Rows are points. To make a cloud, some directions were put in groups of two or more. Within a group, all points are equally far from the middle, so they leave a hole (a ring in 2 directions, a hollow ball in 3). The other directions are filled evenly. Then the cloud was stretched, turned, moved and blurred a little. How many holes are there, and how many directions does each take, smallest first?
In the rows, 128 means zero.

Cloud (14 x 2):
[[ 95 206]
 [188 119]
 [178 109]
 [102 101]
 [127 185]
 [ 97 181]
 [101 107]
 [ 97 183]
 [161  93]
 [166 173]
 [189 169]
 [129 165]
 [101 157]
 [169 111]]
Holes: 0

Cloud:
[[168 145 197]
 [129  94  85]
 [105 138 192]
 [192  96 158]
 [102 154 185]
 [113 122 197]
 [ 95 166 128]
 [103 156 186]
 [196  98 152]
 [196 121 104]
 [138 106 199]
 [202 149 129]
 [168 135  80]
 [146 120  75]
 [ 88 154 162]
 [107 110 190]
 [ 98 117 100]
 [122 188 129]
 [147 120 203]
 [190  92 113]]
Holes: 1 (3)

Cloud:
[[163  79  94 133]
 [ 98  76 125  65]
 [128 195 143 123]
 [ 68 103 162 146]
 [166 120  64 109]
 [155 164  78 177]
 [157  69 123  93]
 [125  56 132 169]
 [150 178  78 118]
 [173 104 114 195]
 [177  92 143  99]
 [134 111 186  93]
 [166 172 161 104]
 [127  57  95 177]
 [117 118  66  57]
 [ 97 181  97 104]
 [ 67 140  99 121]
 [156 116  61  80]
 [ 76 105 117  71]
 [132  81  81  73]
 [ 99  83 160  77]
 [139 167  74 198]
 [ 89 173 158 118]
 [ 85  97  76 127]
 [158 111  63 135]
 [ 79 125 171 105]
 [114 126 188 130]
 [112 194 119 150]
 [ 88 168 162 154]
 [168 185  97 103]
 [174 132  84 172]
 [ 82 150 108  47]]
Holes: 1 (3)

Cloud (48 x 6):
[[168 128 142 157  71 180]
 [113 189 133  74 178 160]
 [130 167  86  72 173 170]
 [ 79 145 131 167  66  90]
 [134 160  72 105 202 147]
 [ 81 118  84 108  93 157]
 [181 182 121 119 192 117]
 [126 150 181 124  61 165]
 [150  95 110 123 186 121]
 [104 174 180 105  73 130]
 [108 142 153 207  75 126]
 [141 185 172 191  82 114]
 [159 111 133 147 181  85]
 [181 152 124 186 158 171]
 [149 146 160 205 155 135]
 [129 200 152  72 149 127]
 [104 197  79 134 119  70]
 [106 203 141 164  93 194]
 [103 128 137 169  93  55]
 [162 130 154 144  61 160]
 [159 198 142 166 176 174]
 [185 161 144  95 101 118]
 [ 94 178 141  94 156 196]
 [181 176  84 168 132 194]
 [119  82 118 147 177 140]
 [180 181  86 171 151 184]
 [113 166 171 139 156 200]
 [144 113  65 145 120 185]
 [109 139  74  89  94 113]
 [133 143 180 101 109 189]
 [ 85 138 171 145 128 194]
 [181 179 108 121 188 105]
 [179 191 105 166 101 193]
 [144 202 157  82 146 115]
 [ 90 159 159 182  67 154]
 [168 145  86 100 149 201]
 [135 170 159 108 120 213]
 [ 69 173 127 152 159 183]
 [102 157 171 175 147 184]
 [138 111  80 101  86 128]
 [126 127 114 214 117  91]
 [134 130 149 197 136  66]
 [187 171 124 192  95 119]
 [133 195 179 172 161 105]
 [176 144  77 143  69 144]
 [102 120  68 148  80 156]
 [126  78 146 102 123 114]
 [ 93 136  69 184 102 149]]
Holes: 2 (3, 3)

Cloud (49 x 6):
[[119  84 109 159 131  88]
 [ 82 116 153  53 102  73]
 [187 172 168  79 116 162]
 [ 88 117  69 125  78 110]
 [114 212 114 134 169 126]
 [ 93 118 170  51 124 176]
 [ 82 170  88 103  55 140]
 [ 86 147  91  97 137 186]
 [114 225 125 128 119 162]
 [143 124 106  93  95 202]
 [106  88 188 131 126 169]
 [125  76 107  50 129 101]
 [ 66 140 182 109  73 118]
 [149 119 183 166 108 155]
 [197 149 144  81  82 136]
 [192 159 145  76  83 114]
 [ 77 106 191  87 130 164]
 [ 94 131  78  71 156 155]
 [167 188  86  90 110  82]
 [ 66 107 157  77 151  73]
 [135 207 148  57 131 163]
 [154 163 141  54 159  68]
 [138 129 130 171 115 184]
 [136 173 173  58 184 107]
 [187 149 130  78 179 142]
 [186 159 118 112 115 188]
 [118 226 124 128 103 161]
 [136  72 146 141 132  75]
 [114 175 166 138  88  68]
 [ 65 148 195  95 149 141]
 [182 134  78 120  83 117]
 [109 108  59  83 140 124]
 [174 195 150  75 137 165]
 [122  78 165  73 169 154]
 [151 196 106 141 173 130]
 [ 99  87 188  91 137 170]
 [ 64 113 163 136 142 162]
 [160 200 130 158 105 163]
 [170 184  81 114 107  85]
 [ 89  73 145  68 126  80]
 [ 77 115 169  54 169 133]
 [158 136 111 170 107  79]
 [ 67 158 173 124  71 114]
 [115 164 161 130 165  54]
 [107 113 100  45  73 117]
 [171 159 112 149 103 185]
 [ 89 103  79 138 145 112]
 [147 141 167 130 141  47]
 [ 58 118 104 131 150 101]]
Holes: 3 (2, 2, 2)

Cloud (84 x 8):
[[ 71 193 107 136 115 190 166 111]
 [125 176 182  74 184 112 145 147]
 [ 88 127 154  43  71 112 170  98]
 [114  58 135 100 163 167 133  70]
 [185 123 143 161 131 122 123 135]
 [ 83  89  95 124 159 200 111  95]
 [102 187 178 148 117 141 179  38]
 [126 187 175  79  89 148 134  61]
 [137 132  88 112  67 127 167  63]
 [140 112 114 202 135 173  31 156]
 [ 89  91 182  71 143 133  50 109]
 [ 39 131 166 167 150 151  61 156]
 [116 117  89 117 135 122 184 145]
 [ 25 138 143 143 136 201 154 136]
 [105 134 102 192 128 167  63 134]
 [164 103 150 143  99 191 109 149]
 [ 32 143  93  77  93 143 131  83]
 [ 88 109 127 149  76 120 207 120]
 [ 43 120 115 129 128 193 122 133]
 [ 98 103 115 168  80 179 166  85]
 [122 172 144 178 113 201  98 138]
 [152  99 113  90 102 131 146 139]
 [ 98 104  76 179 145 143  81  90]
 [101 168 158  71 163 136  85 139]
 [124 128 170  77 136  91 126 174]
 [127 124 175 119 103 168  42  51]
 [ 34 155 101 178  69 143 103 188]
 [145 112 122 156 144 202 112  87]
 [140  93 154 134 134 119 163 148]
 [110 125 164  77 100  86 183  53]
 [ 34 157 163  79  69 146  76  83]
 [ 83 139  97  88 197 156 101  88]
 [120  89  72 123  61  90 116  72]
 [170 157 185 169 133  75 121 170]
 [103 154 134 147 187 194  63 112]
 [100 159  58 100  87 118  84  79]
 [ 73 117 105 122 140 165  66 174]
 [113 158  51  95 103 101  91 116]
 [ 60  88 116 166  82 169 148 135]
 [153 188 139 164 120 127  97 157]
 [ 79 131 162 120  80  69 101 188]
 [ 58 123 146  61  87  72  90  81]
 [ 89 189 159  70  86 130  96  85]
 [102  95  97 116 128 108 172 107]
 [ 84 131 108 164  75 206 124  50]
 [ 81 133 209  96  81 165  78  90]
 [100 105  80 101  44 153  89 171]
 [ 97 164 120 124 182 160  79 132]
 [135  87  99  75  73 129 122  52]
 [156 102 154 180 157 160 176 128]
 [ 28 149 120 114  85 178  63 118]
 [146 100 175 141  71 167  67 120]
 [101 188 152  89 105 178  72 106]
 [134 127 109 197 103 170  75 164]
 [ 64 152 192 156 101 100 104 141]
 [133 166 176  61  49  79 133 166]
 [139 105  95 112 163 196  87  39]
 [ 94 109  87 161 144 143 178 109]
 [ 71 177 184  93  83 123 141 148]
 [111 156 169 178 110 181 109  70]
 [ 55 156  82 110 116 114 159 116]
 [147 108  90 112  77 123 127 175]
 [ 81 130  98 163  97 126 196 178]
 [ 66 181 106  58 113 103 163 123]
 [ 67 113 105 135 130 184 193 102]
 [134 187 125 137 147 138  86 145]
 [ 52 141  75 125 101 161 152  78]
 [164 167 170  88 130 209 113  74]
 [104 187 177 123 155 159 104 124]
 [ 51 158 114 151 185  95 136  88]
 [118 175 188 117  99 138 100 112]
 [159 118 146 136 113 107 188 139]
 [126  81 150 149 133 128 146 152]
 [ 98 190 118 128 101  99  72 145]
 [139 225 116  77  83 142 141 112]
 [ 81  77 159  93  96 114  90 113]
 [149 149 132 163 108 174 187 100]
 [ 84 122 136  70 188 143 149 119]
 [152  67 124  98 104 102  84 133]
 [153 148 176  63 179  76 146  51]
 [121 166 125 164 130 151  93  92]
 [ 46 145 114  70  67 198  56 151]
 [ 87 115 163 124  70  70 166  96]
 [157 119 171  93  59 151 113 125]]
Holes: 1 (3)

Cloud (94 x 9):
[[129 113  68 102  71  91  97 170  80]
 [146  59 137  72  85 129 150 206  99]
 [ 90 186 141 103 182 143 157 145  91]
 [131 158 140 116 222 153 150 158 102]
 [125 157 199  73  90 171  77 139 116]
 [131  46 145  95 129  78 110 160  73]
 [162 103 162  78 161 130  93 200  59]
 [163 105  63  94 135 152 139  59 110]
 [204 129 112  76 173 170 115 109 110]
 [ 82 156 122  67 112 179 172 116  81]
 [117 123 173 122 198 115 124 187 142]
 [ 84  53 133 116 105 133 114 214 129]
 [ 81 126 105  76 182 138 121 139  45]
 [166 156 138 156 183 102 109 171  82]
 [123 100 150 155 156  82 181 150  81]
 [117  92 110 138 164 115 156 224 129]
 [101  66 144 169 187 147 136 151  64]
 [172 166 121 117 160 170 148  70  89]
 [132 128 125  60 129 155 187  68  70]
 [123  56  90 157 106 127 101 197  53]
 [ 78  73  94  90 169 117 117 150 149]
 [132 176 131 141 141  78 133 167 126]
 [107  50  98 100  99 148 137 220 125]
 [ 94  49 175 125 148 156 107 119 144]
 [ 59 127 109  92 149 109 129 192  72]
 [ 96 139 132 116 170 121 112 209  43]
 [ 75 106 128 160 108 133  64 115 108]
 [145  55  99  77 185 126  92 164  76]
 [111 144 139  86  77 125  81 128  23]
 [130 179  99 131 126 137 160 177 127]
 [ 91  94 124  94 133  90 156 184  48]
 [ 85 133 123 138  53 135 109  89  68]
 [ 95 115 160  91 103 217 140 176  70]
 [120  51  89 128 122 198  86 131 136]
 [ 73 118 172  67  49 141 115 132 107]
 [167 117 145 157  88 155 159 206  99]
 [ 97  34 131  58 144 165 104 109 107]
 [133 115 113  64 115  95  49 122  85]
 [106 147 207  98 111 142 109 164  38]
 [206 103  81 122 125 120  92 167 106]
 [106  64  83 107 184 205 120 140  91]
 [ 90  92 162 136 170 105  91 159  51]
 [180  42 145 100  86 122  88 147 126]
 [138  53 122 122 140 170  97 174 169]
 [119  98 104 134  52 173 137  86 140]
 [184 147 158 148 161 128 121  96 147]
 [164 170 130  57 155 154 108 182 120]
 [133 142 159  78 131  89 103  57  97]
 [133 106 150 176 110 140 156  62 114]
 [100 152 155 117 123 118 195  98 125]
 [174  65  74  57  90 154 111 148  95]
 [162 147 115  60 151 184 161 130  61]
 [ 96  77 129 133 118  75 177 124 107]
 [204  79  92  95 159 105 154 138 128]
 [132 140 221 108  98  96 134 145  95]
 [126 104 129 166 127 163 149  60  52]
 [111  84  84  77 111 135  98 123 174]
 [113 112 140  78  92 134  95 124   9]
 [144 172  85  79 132 108 163 129 121]
 [143 157 149  76 153 157 197 131  68]
 [142  60 144 107  80 170 159 104  31]
 [155 135 129 127 186 121 152 120  30]
 [177 118 121  81 177 183 126 144  44]
 [ 76  39  81 116 105 149  86 143 112]
 [125  42 105 123 103 157  90 100  35]
 [140 126  90 144 136 118 182 138 159]
 [ 93 114  77  95 137 118 184 184  83]
 [142  71 117 156 157 195  90  85 100]
 [ 85  73  90 137 119 207 127 177 120]
 [ 82 116 135  97 152 133 101 112  20]
 [ 74 113 161  93 180 148 158  83  79]
 [130  82 110 157  48 132  73 128 107]
 [176  71 181 166 138 129 114 165 121]
 [117 147 102 140 189 138  88 102 117]
 [158  56 123 133 126  84 143 104  52]
 [144 118 141 172 102 174 157 165 150]
 [187  63 114  90 126 160 165 198 117]
 [114  21 109 153 149 129 110 131 128]
 [114 134 119 131 179 202 119 192  74]
 [117 146 152 131  83 165  80 218  81]
 [157  94 190 162  67 143 123 146 123]
 [159 185 146 113 116 106  89 105  56]
 [117  94 113  53 104 182  79 162  51]
 [160 145 134  41 133 130  72 158 126]
 [147 144 138  93 226 157 134 161 117]
 [167 142 128 116  57 141 161 159 141]
 [150  89 106  90 213 135 141 186  79]
 [152  97 144 103  28 135 137 107  60]
 [110  82 111 131  48 161 101 141  28]
 [140 150 133 138 135 172 161 209 134]
 [189  88  77  99 115 138  81 185  85]
 [128  61 141 158  80  94 118  96 120]
 [143 175 158  77  95 128 157 161 151]
 [155  72  85 104 125 181 199 167  89]]
Holes: 1 (9)

Cloud:
[[127 171  82  92  77 125  67 147 176]
 [167 211  63  98 107 116 101 137 134]
 [113 152 177 140 131  67 184 105 158]
 [134 125 118 167 117  43 138 149 189]
 [220 117 140 105 157 161 115  93 158]
 [163 113  89 155   7 173 154 144 157]
 [136 171  59 131  59 100 137 148 121]
 [ 94  86 172 142 176 134 143 149 175]
 [ 70 144  83 127 140 163 116 147 160]
 [160 195 149  70  83 117 205 137 101]
 [154 167 222  92 138  85 178 159 162]
 [154 136 125 124 149  91  64  94 157]
 [101 176 133 123 151 175 104  96 129]
 [171 129 140  93 121  84 199 107 153]
 [124 153 172 118  98 146 106 184  95]
 [160 127  74 119  64 141 169 127 148]
 [141 210 130  36 112  81 113  92  91]
 [101  99  91 138  68 162  80 124 156]
 [105  95 198  76 178  97 152 150 151]
 [104 105 114 160  49  89 142 117 171]
 [140  87 125 123 101 171  88 130 205]
 [193  81 137 111 139 124 192 127  89]
 [191 156  77  76  41 171  54 177 159]
 [150 114  84 155  83 155  96 129  57]
 [163 206 142  99 107 108  86 114 152]
 [ 79 126 136 173  90 119  48 175 189]
 [118 137 121 124 100  90  98 157 172]
 [145 127 160 141 128  81 106  96 164]
 [177 127 132  74 109 160 151 140 220]
 [127 107 101 113  73 175 151 100 122]
 [182 145 126 118 114 120 112  63 175]
 [152 152  29 183 124 124 123 116 151]
 [216 191  72  97  99  59 179 147 173]
 [171 164 109  18 103 132 168 148 140]
 [ 98 218  64 115 125  92 131  79 116]
 [137 161 151 117 116  81 174 170 133]
 [197 144 162 109 189 126  57 113 187]
 [148  96 101  91  87 123 142 123 108]
 [ 96 184 112 148 106 116 146  83 162]
 [112 169 128  88 119  72 110 149 178]
 [161 152  98  97 127 124 182 121 204]
 [191 157 103 110  79 107  86 138 191]
 [ 94 171  81 143  73  72 113  56 139]
 [150 185  31 116  74 142 126 187 162]
 [195 178 157 142  89  97  79 137 208]
 [112 203  66 145 107 119 105 141 209]
 [132 204 154 119 124  68 127 159 182]
 [168 146  81 126 145 105  79 135 234]
 [166 116  88 168  86 122 175 177 132]
 [141 152 127 102 186  93 164 143 155]
 [155  88 195 116 121 129 143  80 124]
 [174 185  52  82  74  78 150 129 169]
 [217 177 123 136 146  92 160  73 132]
 [141 171  63  61  89 103  52 170 152]
 [171  91 165  94 110  89 145 158 122]
 [165 120 129 125 113 122 108 139  70]
 [118 107 183 166  73 137 154 120 128]
 [196 128  93 139   8  81 132 128 154]
 [134 125 222 116 150 111 181 129 149]
 [191 213  86 118  54 142  89 144 123]
 [114 196  56 145 109 148  94 121 184]
 [127 130  81 177 150 127 196 143 216]
 [ 88 123 139 169  79 156  74 141 161]
 [113 184 104  85 120 114 130 127 147]
 [171 131 128  84 104 116  89 124  83]
 [225 190 176 154 137 111 109 140 139]
 [158  83 134 168 179 162 182 114 147]
 [121 167  78 153 101 149 125 187 223]
 [136 114 106 171  89 129  82 123 150]
 [162 134  39  71  63  78  92 131 107]
 [172 145 123  78  92 132  74 129 231]
 [130 149 103 140 137 135 137 129  58]
 [184 156 112 134 123 131  92 159 218]
 [195 156  52  84  58 115 155 105 111]
 [146 163 181  52 134 104 141 128 154]
 [121 132  67 115 168 121 148  93 123]
 [136 145 106 155  84  65  94  77 191]
 [109 164 129 125  78  71 145  71  59]
 [ 76 118 104 187  62 111 119 155 143]
 [130 138 119 172 102 138 144 163 141]
 [ 74 195 142 100 100  73 125 135 157]
 [190 106 176 113 127 112 132  64 156]
 [129 195 108 134 145  73 152 128  80]
 [109 167 142 111  75  93  47 130 222]
 [127 157 149 138  80 111  87 153 230]
 [120 166 117  71  93 142 146 162 171]
 [158 103 158 126 144 172 162 111 214]
 [120  83 117 116  78 107  81  94 163]
 [172 207 150 119 103 104  82 130 143]
 [129  96 118 140  88 153 109 221 134]
 [108 181  97 141  91 101 148  95  82]
 [170 154  42 132  69 128  58 121 168]
 [171 179 135  65 101 117 109 110  90]]
Holes: 0
